Rows are points. To make a cloud, some directions were put in groups of two or more. Within a group, all points are equally far from the middle, so they leave a hole (a ring in 2 directions, a hollow ball in 3). The other directions are filled evenly. Then the cloud was stretched, turned, moved and blurred a little. How many holes are there, and how many directions does each take, smallest first?

Cloud (13 x 2):
-2; -56
-11; -55
-55; -14
21; -54
-52; -21
-52; 7
48; 21
46; -37
-49; -31
-55; -2
-46; 18
4; -57
-28; -49
Holes: 1 (2)

Cloud (15 x 2):
27; 40
-36; -50
12; -66
54; -28
-20; -63
-2; 38
-44; -10
-32; 16
33; -56
-37; -49
20; 41
-9; -67
-14; 33
-20; -63
28; 40
Holes: 1 (2)

Cloud (21 x 3):
-14; 10; 39
-60; -115; 27
39; -26; 20
37; 24; 11
-14; -17; -47
-36; 28; 13
30; -54; -18
-42; -19; 27
53; -51; 18
-15; -12; 30
-33; -39; -18
4; 32; 81
-34; 8; 18
17; -67; -15
63; 42; 12
-50; -41; 36
-2; 59; -17
-26; -87; -17
5; 23; 31
-87; -15; 18
-42; -48; -6
Holes: 0

Cloud (19 x 3):
4; -33; 15
-17; -70; -47
4; -31; -46
-104; -1; -5
2; -6; 57
-48; -35; -70
-51; 6; 8
-7; -36; 39
-75; 61; 1
-25; -42; -19
-29; -6; 1
4; -55; -42
-34; 17; -56
-17; -34; -33
-59; 24; -30
-58; -64; -27
4; 47; -32
-32; -6; -73
-11; 7; -17
Holes: 0

Cloud (27 x 4):
-46; 55; 4; -37
-31; 62; -7; -32
-8; -41; -20; -58
-63; -59; 35; -14
27; -26; -43; -22
-64; -23; -28; -31
-58; 9; -46; -5
-18; 31; 66; -44
-50; 45; 33; -40
-19; -46; -17; -55
-54; -46; 37; 47
-67; -5; 58; 35
20; -11; 81; -13
48; -15; -29; 1
-44; 48; -34; 5
6; -31; 28; -68
-69; -53; 39; -5
-62; 13; 67; 18
49; -14; 43; 26
-40; 35; -39; 33
24; -2; -6; -65
41; 32; -18; -28
-5; -46; 17; -64
24; -26; -43; -25
55; -13; 1; 23
-23; 27; 82; 8
26; 25; -6; -57
Holes: 2 (2, 2)

Cloud (30 x 4):
-18; -77; 4; 50
-56; -39; 13; 17
17; -1; 39; -83
-1; 21; -43; -76
-41; 59; 15; -45
12; 35; 39; -29
56; 2; -12; 6
-53; -9; 66; -43
1; 47; -7; -15
-33; 58; -8; -57
-14; 58; -1; -63
-44; -22; -52; -75
-16; -4; 63; 2
-52; -56; 12; -27
-83; 17; 30; -40
-18; -47; -56; -39
-57; -53; -8; -52
10; -65; -17; -39
-61; -7; -37; -13
-46; 37; 44; -17
4; 19; 51; 12
-18; 15; -38; 49
-4; -5; 61; 11
-9; -78; -23; -4
6; -27; -62; -40
11; -14; 53; 47
40; -1; -29; -38
-39; -11; 17; 59
-74; 13; 16; -17
-42; 20; 41; 11
Holes: 1 (3)

Cloud (53 x 6):
43; -17; 69; 22; -61; -43
45; 68; -31; -8; -4; -32
-39; -44; 33; -45; 12; -59
67; 14; 34; 56; -34; -56
-60; 69; 28; 26; 2; -18
16; -13; -53; 40; -32; -40
9; -4; -32; -29; 7; 64
-19; 72; -20; 8; 7; -52
34; -17; 55; 10; 61; -57
-10; 15; -51; 0; 55; 27
-28; 14; 73; -14; 31; 31
-35; 41; 65; 52; 10; 22
-21; -13; 77; 12; 50; -31
0; 18; 42; 95; -30; 9
-9; 21; 6; 54; 9; 57
-4; 76; 38; -4; -28; -50
-53; -48; 8; 20; 29; 22
7; -59; 52; -20; -24; 32
-10; -21; 62; -71; 9; -30
-6; 13; -28; 10; -10; -89
21; 3; 72; 79; -3; -29
24; -77; 3; 22; -32; 0
-54; 4; 54; 6; 38; 29
9; 32; -46; 37; 25; 28
26; 40; -39; 31; 10; 38
29; 70; 22; 10; 51; -37
-52; -56; 30; 12; 20; 18
28; 1; 65; -46; 61; -13
-4; 26; -43; 59; 7; 22
-9; 38; -21; 51; -18; 49
20; -39; -15; -37; 74; -54
52; 79; 21; 2; 15; -27
82; 6; 23; -6; -54; -25
-3; 13; 50; 26; -92; 7
27; -11; 79; -34; 50; -3
-36; 15; 0; -16; -44; -74
57; 59; 37; 53; -21; 8
43; 64; -11; 25; 37; -39
73; -2; -26; -31; -39; -10
1; 63; -1; 5; -19; -75
-62; -40; -2; 28; -29; -39
24; 17; -30; 72; 10; 9
54; 68; 26; -6; -24; -45
23; -19; 44; -17; 1; 63
-42; 47; 27; 22; -21; 53
70; 8; 44; 21; -63; -34
29; -46; 27; 37; 37; 31
-18; -33; 71; -47; -26; -9
59; 3; 59; -29; -40; 13
48; -46; -30; -28; 1; -66
51; -2; -13; 65; 31; -22
-5; -8; -36; 12; 67; -53
5; 15; -24; 26; 27; 57
Holes: 2 (3, 3)

Cloud (56 x 6):
-7; -1; 54; -50; 13; -5
-6; -62; -51; 77; -22; -33
-46; -50; -36; 70; -35; -9
53; 8; 43; 12; 18; 76
-49; 52; 9; 47; 23; -10
-88; -15; 10; -25; -12; -21
-51; 30; -33; 26; -2; -57
-18; -32; -15; 44; -53; 54
67; 7; -40; 82; -16; 11
20; -67; -1; 6; -22; 72
24; 22; -16; -35; -16; 45
63; 31; 4; 24; 49; 27
-51; -51; -10; 11; 36; -46
-19; 46; -13; 36; -56; 46
27; -52; -3; 28; -51; 54
-65; -61; 45; -34; 2; 7
25; 39; 31; 31; 14; -33
-63; 46; 13; 3; 38; 12
-48; -62; -57; 36; -39; 3
8; 46; -14; 7; -31; 68
-58; 11; 45; 48; 17; 39
-23; 13; 46; -39; -15; -16
11; 34; 49; -13; -5; -19
-71; -68; 17; 20; 28; 1
-72; -66; 25; -16; 28; 20
36; -75; -66; 61; -13; -17
57; 30; 40; -1; 37; 41
63; 10; 6; 28; -21; 69
-41; 51; 7; 51; 24; -18
-40; 32; -64; 32; -22; -47
-50; -72; 54; -26; -6; 9
1; -43; -23; -7; 65; -18
8; -64; -11; -2; 63; -21
-31; 28; -30; -26; 11; 53
-14; -28; -30; -5; 65; -12
-6; -9; -17; -32; -57; -11
57; -76; 33; 27; 46; 29
-77; 29; -29; 6; -28; -33
36; -74; -25; -3; 53; -4
14; 38; 8; 38; 61; 4
-61; 25; 27; 62; -10; 15
6; 30; -4; -17; -55; -13
46; -76; -56; 26; -21; -29
57; 10; -38; -16; -20; 2
36; -4; 50; 58; -3; -10
4; -68; 45; 19; -39; -3
-43; -67; 54; -37; -3; 4
-79; -62; 5; 26; -15; -14
-35; -62; -72; 45; -28; -25
-24; -20; 79; 20; 4; 54
-21; -60; -3; 49; 53; 40
28; -71; 4; -14; 57; -17
-6; -54; 80; 12; 1; 38
-54; 18; 44; -48; 17; 22
-54; 6; -58; -12; -45; -1
-28; 17; 63; 16; 22; 72
Holes: 3 (2, 2, 2)

Cloud (76 x 8):
-5; 48; -6; 32; 12; 1; 9; -76
-42; -1; -30; 22; -20; 84; -17; 33
-22; -22; -27; -66; -31; 38; 24; 65
-2; -26; 22; -66; -65; 31; 36; -37
-76; 44; -35; -67; -37; 41; 55; -29
-52; -49; -33; 5; -46; 1; 38; 59
63; 13; -33; 1; 6; 42; -4; 8
3; 19; 10; -68; 6; -57; 33; -1
-45; 42; -19; -24; 13; -8; 83; -18
-84; 23; -2; -16; -21; 12; -11; 44
-19; -8; -73; -34; 23; 50; -22; -16
14; 66; -5; -45; -71; -2; -56; -60
-40; -37; -12; 23; 13; 2; -49; 57
-17; 53; 36; -2; -49; -19; -36; 27
15; -56; -19; -1; 11; -39; 51; -23
-49; -6; -53; -31; 33; 4; 18; -59
23; -3; 30; -51; 0; -59; 39; -81
-13; -25; -82; 26; -30; 43; -41; 42
-37; -56; -3; 43; 22; -8; 56; 54
59; 18; 31; 47; 35; 11; 22; 59
-7; -18; -46; 91; -6; 57; 8; 57
66; 4; -31; 36; -51; -13; -20; 27
-64; 10; 3; 12; -68; 46; -11; 14
-81; -13; -33; -45; 29; 2; 34; 46
-57; -31; 10; 12; -33; 12; -44; 9
-42; 35; 11; -1; -89; -4; 44; 30
11; -35; 3; 16; 54; -7; -51; -4
36; 5; 16; -25; 3; -48; 64; -39
30; -27; 35; -19; -16; -8; 70; -16
-22; 69; 9; -61; -30; 31; 20; 76
48; 7; 48; 49; 12; -22; 17; 52
-46; -6; -47; 15; -5; -28; -40; -42
-26; -26; -26; -72; 6; -30; -17; -73
-34; 14; 27; 56; -73; 6; -21; -24
-3; -65; 47; 39; -6; 11; -1; -32
-31; -7; -2; 26; -16; 82; -13; -47
-36; 49; 72; -28; -60; -29; -20; -41
-28; -37; 19; -47; 53; 16; 46; -9
-54; -26; -63; -50; -20; -21; -10; -19
-17; 30; 34; 0; -80; -38; 48; 7
18; 56; 49; -33; 27; 32; -13; -10
-85; 40; -19; -57; -5; 42; 47; 27
-40; 0; -48; 6; -50; 25; 76; -31
-42; 26; -61; 3; -79; 7; 67; 32
29; -40; -81; 39; 6; 42; 16; 35
-17; -5; -25; 86; -53; 21; -17; 5
-70; -16; 9; 11; -60; -23; 37; -7
56; 2; 23; 34; -49; 13; -27; 20
-25; -38; -55; 37; -55; -13; 32; -40
52; 14; -42; -14; 50; -18; 33; 21
27; 35; 5; -23; -24; 53; -21; 79
-46; -43; 40; -67; -46; -12; -12; -54
-34; -28; -68; -30; -21; 50; 62; 16
31; -30; 31; 24; 23; -25; -44; 17
-72; 19; -85; -29; -25; -19; 14; 33
46; 54; -15; 40; 42; 2; 8; 38
-58; -27; -47; -18; -63; -30; -2; -58
35; 25; -32; -25; -30; 19; -60; 31
60; -3; 6; 19; -61; 2; -33; -49
-16; 41; -31; 4; -51; 16; 97; 34
3; -5; 28; -50; 58; 35; 9; 41
34; 48; 27; 30; 2; 43; 29; 43
-42; 47; 52; -22; 2; 21; 63; -45
31; 46; -26; -66; -5; 17; 39; -33
25; 24; 8; -53; -4; -60; -15; -85
-51; 4; -17; 31; 49; 15; -24; 46
-4; 83; -2; -33; -44; 36; -44; -48
-25; -13; -16; 2; 7; 88; -26; -23
38; -31; 3; 35; -32; 10; -38; 63
-42; -26; -58; -33; -25; -19; -36; -46
-26; -47; 7; 77; 10; 15; 30; 42
-69; -9; -26; -53; 33; 42; 61; 7
67; 31; -43; 9; 19; 32; 10; 39
-65; -2; -49; -15; -83; -21; 16; -42
-91; 36; 10; -68; -82; 27; 20; -45
-23; 30; 25; -15; -81; -64; 49; -58
Holes: 3 (2, 2, 3)
